Each row is a point. Each table stands for the endless flat space through its points: a line for two points, a plane for three, and so on. The two share one point or none. Which?

First (3 x 4)
[[-1.5 -0.4 -1.2 -2.6]
 [ 0.5 -0.6 -1.2 -1.6]
 [-0.1 -0.1 -1.5 -2.1]]
Second (2 x 4)
[[ 0.2  0.3 -2.2 -2.6]
 [-0.3 -0.1 -2.3 -3.1]]
They share: [ 0.7  0.7 -2.1 -2.1]

First (3 x 9)
[[-2.0 -1.9  0.3 -0.7 -0.8  2.6 -3.2  1.1 -3.3]
 [-2.2 -2.1  0.9 -0.8 -1.1  2.6 -2.6  1.7 -2.9]
 [-4.0 -3.9  3.9 -0.7 -2.4  2.0  0.6  3.5 -2.3]]
Second (2 x 9)
[[-2.2 -1.8  2.1 -1.1 -2.8  2.6 -2.7  1.7 -1.8]
 [-2.4 -1.2  1.3 -0.9 -4.4  3.8 -4.1  0.5 -0.8]]
They share: no point

First (6 x 14)
[[-1.0  2.7  1.9 -3.2  6.7  2.6  1.4 -2.9  3.9  3.4 -4.1  5.8 -2.9 -0.3]
 [-2.6 -4.3 -0.6  3.6 -4.0  0.7 -0.2  4.7  0.4  1.3  0.8 -0.5 -0.8  5.5]
 [-3.4 -2.5 -0.2  2.5 -2.7  1.6 -0.8  3.1  1.3  3.0 -1.3  1.3 -1.5  5.8]
 [-0.6 -4.1 -1.5  5.0 -5.4  2.6  0.8  6.3 -2.4  2.1  3.1  0.9 -2.9  5.1]
 [-2.4 -4.3 -1.4  6.1 -6.8  3.0 -0.8  7.1 -2.4  2.1  3.7  0.4 -1.9  6.0]
 [-2.7  2.0  0.7 -2.0  5.5  3.0 -0.2 -2.2  3.6  1.8 -2.0  3.7 -1.6 -0.6]]
Second (4 x 14)
[[ 0.4 -4.0  0.0  2.6  1.0  3.2  1.5  2.8  2.8  5.4  3.6  3.3  2.0 -0.4]
 [-2.4 -0.2  0.0 -1.6 -2.2  2.8 -0.8 -0.1  0.9  1.0 -2.7  5.5 -3.9  3.3]
 [-0.4  3.3 -1.5 -0.1 -1.2  4.8  3.2 -0.6 -1.6  0.5 -2.7  3.5 -4.4  5.8]
 [-0.8 -1.0 -0.2  1.0 -0.1  3.2  1.2  1.4  1.1  2.9  0.1  3.5 -1.5  2.4]]
They share: [-1.6 -0.9  0.3  1.1  0.3  2.4  0.5  1.8  1.1  2.6 -0.6  2.9 -2.3  2.8]

First (3 x 24)
[[-0.2 -2.1  3.7 -0.4  1.8 -0.3  1.6  1.6  1.1 -0.3 -4.2  2.2  0.0 -3.4
  -2.0 -0.7  0.1  2.6 -0.5 -4.5 -0.7 -2.4 -1.2 -1.6]
 [-3.2  1.4  2.2  3.1  0.8  1.2  3.1 -0.4 -0.9  2.2 -0.7  3.7  1.0 -0.9
   1.5 -2.2 -2.4  4.6  2.0 -0.5  0.8  0.1 -2.2  0.4]
 [ 2.8 -5.6  2.0 -1.1  0.8  2.2  3.3  4.4 -0.5 -2.8 -4.1 -0.5 -1.8 -3.5
  -0.7 -1.2  0.2  0.2  1.8 -4.1  1.4 -3.3 -1.8  0.0]]
Second (6 x 24)
[[ 1.7  0.2  5.0 -1.5  0.5 -0.5  2.8  3.0  1.8  5.0 -1.7  4.3 -4.7 -4.6
   1.9 -2.7  0.5  2.6 -1.7 -0.8  2.7 -2.0 -3.0  1.5]
 [-3.2 -4.0  0.9  4.4  1.2  4.0  2.4 -2.9 -3.9 -4.2 -6.0 -1.0  4.2 -1.5
  -2.4  0.6 -2.2  1.7  3.4 -3.3 -2.7 -0.9 -1.0 -1.7]
 [-0.2 -4.5  1.8  2.2 -1.3  3.2  0.2 -2.9 -1.0 -2.3 -2.5  2.4  0.7 -3.8
  -2.6  0.8 -2.8  3.3  3.3 -0.5  0.3 -2.7 -2.1  2.7]
 [-1.3 -0.6  4.0  1.9  2.3  1.7  4.4  0.4 -2.4  2.2 -6.7  0.1 -0.5 -2.8
   1.3 -1.7  0.7  0.4 -1.1 -3.0 -1.3 -0.2 -1.8 -2.1]
 [-0.8  0.7  3.6 -1.9  2.3 -1.3  3.9  6.1  2.0  2.8 -0.3  3.5 -3.0 -3.7
   0.8 -4.0  0.2  2.8 -0.5 -2.4  2.8 -2.3 -3.6 -2.4]
 [ 3.3 -0.7  3.6  0.1 -0.2 -1.9  2.9  4.5  4.8  0.9  1.7  5.2  0.6 -2.4
  -2.3 -1.1 -1.4  3.6  4.8 -3.1  1.6 -4.4 -4.1  2.6]]
They share: [-0.8 -1.4  2.6  1.0  1.1  1.0  2.7  1.4 -0.2  0.2 -2.6  2.2  0.0 -2.3
 -0.1 -1.5 -1.0  2.9  1.2 -2.6  0.5 -1.5 -1.8 -0.3]

First (3 x 24)
[[-0.7 -2.2  2.7 -1.5 -1.6  2.0 -1.4  1.8  1.6  3.7  0.8 -1.4 -1.0  2.4
  -4.2  3.4 -1.6  4.4 -2.3  4.6  3.6 -1.9 -3.9 -0.7]
 [-0.5 -1.2  2.8 -1.5 -0.4  2.0 -0.5  0.6  2.7  3.3  0.7 -2.0 -2.3  1.5
  -3.6  3.9 -2.2  4.4 -2.6  4.3  2.5 -2.2 -3.7 -0.8]
 [-0.9 -3.2  1.9 -0.1 -2.8  1.8 -2.8  3.2  0.6  3.3 -0.4 -1.2  0.4  3.8
  -4.2  1.8 -0.2  2.8 -1.1  4.2  4.4 -1.5 -3.1  0.7]]
Second (2 x 24)
[[ 0.8 -3.9  1.5  3.1  0.2  2.1 -0.2  2.0  4.6  4.2 -3.2 -0.8 -2.9  0.5
   0.1  0.9  0.7 -0.4  1.5  2.3  0.6 -2.4 -2.6  0.2]
 [-0.8 -1.1  1.5  0.3 -1.0  2.1 -2.6  1.2  3.0  1.4 -2.0 -3.2 -1.7  2.9
  -2.7  2.1 -1.3  2.0 -1.7  2.3  1.8 -1.6 -2.2  2.2]]
They share: no point

First (7 x 24)
[[ 4.7  4.3 -0.3 -2.8 -1.0  6.2 -1.4 -4.8  0.1  2.2  5.7  2.0  6.1 -0.1
  -0.9 -1.7 -1.2 -0.8 -0.2  0.3 -0.4  0.6  2.5 -1.3]
 [ 3.5 -0.8 -1.7 -4.2 -3.5 -0.8 -0.7 -1.7  2.3 -2.2 -1.9 -1.3  2.5  1.2
  -1.3 -1.1  0.0 -4.1  3.3 -0.2 -3.0  2.3  4.8  4.0]
 [ 4.7  0.7 -5.5 -1.5 -0.9 -0.2 -1.6 -4.4 -1.4  0.6  2.5  0.4  1.9 -0.3
  -2.0  1.6  5.0 -4.8 -5.1 -3.0  1.1  0.5 -1.2  1.7]
 [-2.1  1.4 -3.5 -1.3 -3.7  6.5 -5.5 -3.4  1.3  0.8  0.6 -0.9  3.3  2.7
   3.2  4.1  0.7 -0.1 -5.4  0.1  1.7  2.9  4.5 -2.6]
 [ 5.9  1.6 -2.9 -4.5 -3.0 -1.4  0.5 -3.3  1.5 -1.7  0.7  0.7  3.5 -1.0
  -1.7 -0.5  2.1 -4.0  1.4 -1.9 -3.6  1.7  2.2  2.8]
 [ 8.5  1.9 -1.7 -1.9  3.0  2.5 -1.1 -5.7 -0.9 -0.3  2.7  1.9  3.9 -1.5
  -5.1 -3.4 -0.1 -6.8  3.7  0.5 -2.9 -0.5 -0.5  2.3]
 [ 1.7  0.9 -4.7 -1.5 -1.7  3.2 -2.9 -3.4  0.1  0.4  0.0 -0.3  0.9  0.4
  -0.8  3.8  2.5 -2.9 -3.5 -2.5 -1.6  0.5  1.6  0.1]]
Second (7 x 24)
[[-4.4  1.6 -6.0  2.2 -2.0  3.3 -2.0 -3.0  1.0  4.9  2.8 -0.8  5.4 -4.0
  -6.3  1.8 -1.3 -2.7 -2.2 -2.8 -2.8  0.4  6.2  9.7]
 [ 4.2  0.8 -0.6 -2.8 -4.4  3.9  0.0 -4.0  0.2  0.9  2.2  0.8  1.2  0.8
   0.1 -0.6  1.3 -3.5 -0.2 -1.2  0.4  0.6  3.8  0.9]
 [ 1.0 -1.4 -1.2 -2.2 -4.4  1.1  0.3 -0.5  0.7  6.2  1.7  4.3  5.8 -0.6
  -3.3  3.0  3.3 -5.9  5.1 -0.6 -0.9 -1.8  7.9  3.7]
 [ 2.5  5.9 -0.5 -1.1 -1.4  2.5  2.2 -4.1  2.0  0.3  0.9 -3.0  1.0 -0.6
  -0.1  0.8 -2.4 -2.2 -3.4 -0.7  1.0  2.3  4.3  3.1]
 [-1.1  4.3 -3.1  0.7 -2.0  3.9  0.5 -4.2  1.1  2.2  2.2 -2.1  3.0 -2.6
  -2.9  0.8 -2.6 -2.4 -3.1 -2.3 -0.9  1.9  5.2  6.7]
 [ 4.2 -2.2 -2.9 -3.0 -4.2  3.9 -3.3 -3.7 -0.3  0.5  2.5  0.9  0.9  1.6
  -1.1 -1.3  3.0 -2.5 -1.1 -1.6 -0.8 -0.4  1.8  0.2]
 [ 3.1 -1.3 -1.4 -0.9 -6.4  0.7 -0.8 -4.1  3.6  3.8  2.1  2.2  1.3 -0.8
  -1.1 -0.1  4.9 -5.2 -0.2  1.9  2.3 -1.3  7.0  3.0]]
They share: [ 2.9  0.8 -2.3 -2.5 -2.1  2.8 -1.3 -2.6  0.2  1.1  1.5 -0.4  2.1  0.9
 -1.6  0.6  0.7 -2.3 -1.0 -1.6 -1.0  0.3  2.8  1.5]

First (5 x 24)
[[-2.1  2.8 -3.0  0.2 -2.5  5.4 -1.3 -0.3 -6.5 -2.5 -3.4  0.7  1.4  0.9
  -2.5  3.4  0.7 -4.7 -1.8 -0.7 -1.7 -0.4 -2.5 -5.6]
 [-3.4  0.9  0.2  2.8  0.8  1.5 -1.3 -4.4  0.0 -0.4  0.6 -0.4  1.5 -0.2
   0.8 -0.1 -2.5 -2.5  0.3  2.2 -1.5  2.8  0.5 -1.6]
 [-2.0  2.1 -1.2  0.7  0.6  3.0 -2.3 -3.8 -1.9 -1.0 -0.3 -2.7  1.6  0.7
  -1.4  1.9 -4.5 -3.8 -1.0  3.1 -0.7  0.6  1.4 -1.5]
 [-5.6  5.9  2.3 -2.0 -1.0  0.5  0.3 -5.4 -3.4  3.1  3.0  0.2  3.4 -1.8
  -2.1  0.2 -2.4  0.6  3.3  3.2 -0.9  3.8 -2.4 -3.8]
 [-6.3  1.1  1.1  3.2 -1.7  2.4  0.3 -2.7 -2.8  0.0 -0.4  5.2  2.0 -2.2
   1.4 -0.9  3.2 -1.6  2.4 -1.7 -2.4  4.5 -4.5 -6.2]]
Second (7 x 24)
[[-4.0  2.0 -3.8  3.1  1.0  3.5 -1.3 -1.6 -4.4 -0.5 -2.8  3.5  2.0  3.9
   1.3  2.3 -0.7 -4.4  0.2 -0.2  0.0  0.2  0.4 -2.1]
 [ 1.9  1.7  0.6 -0.4 -3.1 -0.3  0.4 -5.3  1.3 -2.2 -0.4 -5.2 -0.4 -1.3
  -4.4  1.1  1.5  2.2 -5.6  0.9 -6.9  1.0 -3.6 -1.2]
 [ 0.1  3.8  2.0  0.9 -3.7  1.7  1.2 -0.8 -1.6 -1.8  3.0 -2.6  2.9 -0.6
   0.2  1.3  3.5 -1.6 -1.4  3.3 -3.3  4.4 -1.4 -3.8]
 [-1.2  2.4 -3.9  3.9  1.9 -0.4 -0.3 -3.3 -2.5 -3.6 -3.6  1.8  1.0  2.7
  -2.6  0.8 -1.6 -2.7 -1.7  1.7 -3.8  1.2 -2.4  0.5]
 [-5.3  1.5 -4.2  0.4 -0.9 -2.8  3.8 -4.1  0.1  0.9 -3.4 -1.9 -4.9  2.5
  -3.5 -3.5 -1.8  2.3 -3.2 -2.6 -4.9 -0.9 -4.8 -0.5]
 [-0.3  1.2  1.9 -0.1 -1.6  3.9 -0.8 -1.5  1.5 -2.0  2.4 -4.0  4.4  0.0
   0.6  2.8  4.5 -1.2 -3.7  1.9 -1.9  0.9 -2.0 -1.1]
 [-1.3  2.8 -0.5  0.7 -3.8  0.7  1.4 -3.1 -2.5  0.2 -0.4 -1.8 -1.0  0.6
  -1.6  0.4  0.5  0.0 -1.7  0.1 -4.1  2.1 -1.6 -4.1]]
They share: [-1.8  2.8 -1.5  1.8 -1.4  1.5  0.3 -2.2 -2.7 -1.1 -0.8  0.1  1.1  1.5
 -0.5  1.2  0.6 -2.0 -1.3  1.0 -2.8  1.9 -1.1 -2.6]

First (7 x 24)
[[-6.4 -0.1 -0.3  3.5  1.6  3.6  4.8 -6.2  4.6 -2.8 -3.5  3.3 -1.3  4.9
   2.7 -0.6  8.7 -1.3  1.3 -1.8 -1.1  2.3 -0.3 -3.8]
 [ 1.9 -1.5  2.2  0.6  5.7  2.5  2.1 -2.2  1.5 -3.8 -0.9  0.9  2.9  0.6
   2.5  0.0 -0.1  4.0  3.1 -2.1 -5.4 -0.7  5.4 -1.3]
 [-0.9  1.3  2.1  0.3  0.5 -0.5 -1.0 -0.5  4.7  1.4 -2.4  2.1 -0.6 -1.6
   2.6  0.8  2.5  0.9  1.4  0.9 -2.2  1.6  0.8  0.1]
 [-3.8  1.0 -0.4  0.8  1.3  3.3  1.7 -4.3  0.9 -2.6 -4.4  3.6  0.2  4.1
   0.6 -1.8  5.6 -0.7  1.9  0.5 -1.1 -0.3 -0.9 -1.1]
 [-2.1  3.1  4.7 -5.7 -2.4 -1.7 -0.6 -0.7  2.6 -1.6  1.4  4.7 -3.0 -0.9
   0.8 -1.0 -4.1  2.2  5.0 -3.1 -1.9 -3.0 -2.1  2.7]
 [-1.6 -1.5  0.1  1.1  5.3  2.7  2.7 -3.5 -3.2 -6.0 -2.7  2.1  0.8  3.5
   0.0 -2.6  2.3  0.4  2.2  0.0 -3.7 -3.8  1.7 -3.7]
 [-5.0 -0.3 -0.7  1.7  2.7  3.8  3.8 -5.6 -0.3 -5.0 -3.7  3.5 -0.5  5.6
   0.5 -2.4  6.1 -1.2  2.1 -0.8 -1.6 -1.5 -0.8 -3.4]]
Second (6 x 24)
[[-4.4  2.9 -0.3  2.7  3.4  3.3  1.2 -2.0  6.8 -3.5 -2.1  1.5  2.6  2.2
   2.1  0.6  1.8 -3.4  5.2 -3.0 -2.9  0.5 -1.9 -2.5]
 [-2.2 -2.0  1.3 -1.4  4.2 -0.4  3.0 -4.8  2.1 -2.0 -1.1  0.7 -0.7  3.5
  -1.0  2.0 -0.8 -0.3  3.9 -0.1 -5.6 -0.9  1.2 -3.0]
 [-3.3  4.7  3.8  2.1 -0.3  2.0  2.1  0.6  4.5 -2.5  0.4  2.8 -0.4 -0.8
   3.9 -4.3  2.9 -0.5  0.1 -0.5  0.1 -2.1 -2.1 -2.8]
 [-1.4  0.6  4.1 -1.4  1.2 -0.4  3.2 -2.2  1.5 -1.4  1.1  1.9 -2.7  1.1
   0.8 -2.4  0.4  1.1  0.1  1.7 -3.2 -3.1  0.0 -3.6]
 [-2.6 -1.5  3.6 -2.8  1.8 -0.1  3.9 -3.6  2.4 -0.3  0.1  0.4 -0.7  3.9
  -1.4  0.2 -0.9 -0.4  1.4  1.2 -5.3 -1.8  0.6 -3.5]
 [-2.7 -3.2  3.7 -2.9  2.5 -2.9  3.2 -4.0 -0.6 -1.6 -0.4  1.3 -2.4  1.2
  -1.1  0.5 -0.8  1.6  1.0  0.6 -4.6 -1.0  2.9 -1.5]]
They share: no point

First (7 x 24)
[[-1.9  0.2 -6.1 -0.9 -1.0  3.9  0.5  6.0 -1.4  0.1 -2.2 -3.3 -4.5  1.1
   0.2  2.7  0.8  1.6  7.8  0.2 -0.5 -1.6  7.8 -1.7]
 [-2.7  1.7 -1.6 -1.0 -1.9  3.5 -1.9  6.1 -3.0  1.3 -0.3 -0.8 -0.9  4.0
   3.5  1.6 -0.9 -0.8  0.5 -1.4  1.2  1.6  0.5  1.5]
 [-2.7 -0.9 -2.7  0.1  0.3  3.3  1.1  4.3 -2.8  0.4 -1.6 -2.5 -2.6  0.3
   1.8  2.2  0.6  1.8  5.4 -1.0 -2.0  0.8  5.1 -2.4]
 [-0.6 -2.6  1.8 -0.7  1.5  0.4 -0.3  2.6 -2.0  4.4 -0.1 -1.2 -1.7 -3.0
   5.6 -0.5  3.1  5.3  4.7 -2.6 -1.0  3.7  4.1 -1.7]
 [ 0.3 -2.7  1.5 -1.7  3.7 -1.7  1.7  2.5 -0.6  2.6  0.0 -1.3 -0.2 -2.1
   5.0  1.0  4.2  7.6  5.0 -2.2  0.0  2.6  4.5 -1.0]
 [ 3.4  0.7 -0.9  0.1  2.7  1.2  0.0  1.5 -1.5  1.7  6.3  4.6  3.4  3.2
  -0.7 -0.7  3.5  2.9  4.3 -1.2 -0.5 -1.5  4.9 -0.9]
 [-0.3 -3.0 -1.6  0.6  5.2 -0.1  4.5  0.7 -1.3 -1.1  0.6 -1.0  0.5 -0.5
   0.0  3.0  3.1  5.4  6.1 -1.4 -3.0 -0.2  6.0 -3.4]]
Second (6 x 24)
[[ 2.4  3.4 -2.2  0.2  3.5 -4.9  3.4  1.9  2.4 -1.9  3.1  1.4  1.9  0.7
   7.4 -0.3 -3.5  1.0  4.7 -0.4  0.8 -3.8  5.4  0.8]
 [-0.5 -1.2 -0.5 -1.1 -0.1 -0.2  0.0  5.9 -3.7  2.5  0.8 -1.7 -0.3  1.8
   3.3  2.6  3.2 -0.9  6.3  0.3  0.6  3.6 -0.2 -0.9]
 [ 0.5 -2.6 -3.1  1.2 -1.4  5.3 -0.3  5.8 -3.7  3.6  1.8  0.7 -0.3  4.1
   1.2  0.9  4.1  3.2  2.2 -3.3 -2.8  1.5  2.4 -1.1]
 [-0.6 -0.7 -1.4  1.5 -0.1 -0.2  1.1  5.4  0.2  1.9  2.3  1.8 -0.3  3.0
   4.5 -0.7  0.4  2.2  4.5 -2.6 -1.6 -1.5  2.8 -1.9]
 [-6.2 -4.5  2.9  0.8  0.4  0.5 -3.1  3.3 -0.9  5.4  0.3  0.5 -4.9  0.9
   0.1 -0.7  3.1  0.9  2.3 -3.6 -0.4  2.3 -0.2 -3.9]
 [-2.6 -1.2  0.6  0.0  3.9  3.3 -1.4 -1.1 -3.8  2.9  1.3 -1.2 -2.3 -1.5
  -1.0  2.3  3.9  1.2 -0.5 -3.6  0.4  4.0  2.8  0.6]]
They share: no point

First (4 x 24)
[[ 2.5  0.3  3.2 -0.8  0.2 -2.4  2.3  2.1  0.3 -0.4  2.0 -1.5 -0.1 -0.5
  -2.0 -2.5  1.1 -1.2  1.0 -1.1  3.1 -0.8  2.6  0.8]
 [ 0.4 -1.8  4.7 -0.8 -1.0 -0.9  0.5  1.2  0.0 -1.9  0.8 -2.1  0.8  1.6
  -0.5 -2.8  1.7 -0.9 -1.4 -2.6  1.9 -2.9  4.7  2.9]
 [ 2.3 -0.9  4.3 -1.5 -0.6 -2.5  1.6  1.7  1.3 -1.8  1.5 -2.4  0.8  0.4
  -0.8 -2.8  1.0 -1.9  1.6 -1.7  3.0 -2.1  4.5  2.0]
 [ 1.1  1.3  2.6  1.2 -0.6 -2.2  0.3  4.3 -3.1  0.6  2.0 -1.9 -2.3 -2.3
  -1.0 -0.7  0.7  1.4 -3.4 -3.3  3.1 -0.6  1.2  1.4]]
Second (2 x 24)
[[ 1.6 -0.2  3.1  0.5  1.8  0.9  2.9 -0.3 -2.2  1.0  2.0 -0.5  1.1 -0.6
  -4.3 -2.3  1.5 -0.7 -1.7 -0.1  3.3 -1.1  3.0  1.1]
 [ 2.0 -0.3  3.2  0.7  2.4  1.6  3.3 -1.1 -2.7  1.3  2.2 -0.6  1.8 -1.2
  -5.0 -2.1  1.2 -1.0 -1.6  0.4  4.0 -1.3  3.7  1.3]]
They share: [ 0.8  0.0  2.9  0.1  0.6 -0.5  2.1  1.3 -1.2  0.4  1.6 -0.3 -0.3  0.6
 -2.9 -2.7  2.1 -0.1 -1.9 -1.1  1.9 -0.7  1.6  0.7]
